Each wall is flat, endless, passes through zero and stands at right angles to its row. A trip goes straight from one point to another. List the walls that it crosses, first one first.

Walls:
(1): [0.04 1.22 1.72]
(2): [-0.23  0.20  0.59]
(3): [ 1.02  3.57 -0.90]
(4): [ 0.35  2.31 -1.57]
(5): [-0.05 -3.32 -1.19]
(6): [1.50 0.31 1.22]
Trips:
[-0.49 -1.77  0.91] to [ 0.13 -0.73  1.60] -> 6, 1
[ 5.45 -0.82 -3.05] to [ 2.33 -1.40  1.86] -> 4, 3, 1, 2
[-0.29 -1.44 -1.01] to [-0.40 -2.93 -2.25] -> none
[ 0.25  0.62 -0.36] to [ 1.60 -0.10 -0.46] -> 1, 5

Walls:
(1): [-0.08  1.27 -2.28 -0.81  2.30 -0.44]
(2): [-1.25  0.78 -0.44  0.05 -0.64 -1.50]
(3): [ 0.85  0.27  0.52 -0.33  0.88  3.27]
(4): [ 0.54  1.92 -0.76  0.31 -0.57  1.88]
(5): [ 1.64  1.76  2.10 -0.88  1.54 -0.81]
(6): [-1.65 -0.72 -0.19  0.00 -0.15  1.72]
(7): [ 1.46  1.63 -0.15 -1.15  0.60  0.52]
(8): [-1.16 -0.09  3.40  1.00  1.80 -0.45]
(9): [ 0.04  1.56 -2.48  1.80 -2.43 -2.39]
Trips:
[ 0.79 -0.01  0.63 -0.44  0.87  2.92] to [-0.95  1.09 -2.82  0.04  0.08  0.43] -> 1, 8, 5, 9, 2, 3
[-1.00 -0.17  3.69 -2.14 -1.40  0.74] to [-1.48  0.35  1.66 -1.17  0.23 -0.75] -> 2, 3
[-0.97  0.79 -1.31 -4.85 -1.20 -3.58] to [-1.15 -0.26 -0.59  0.63  0.88 -1.04] -> 7, 5, 8, 6
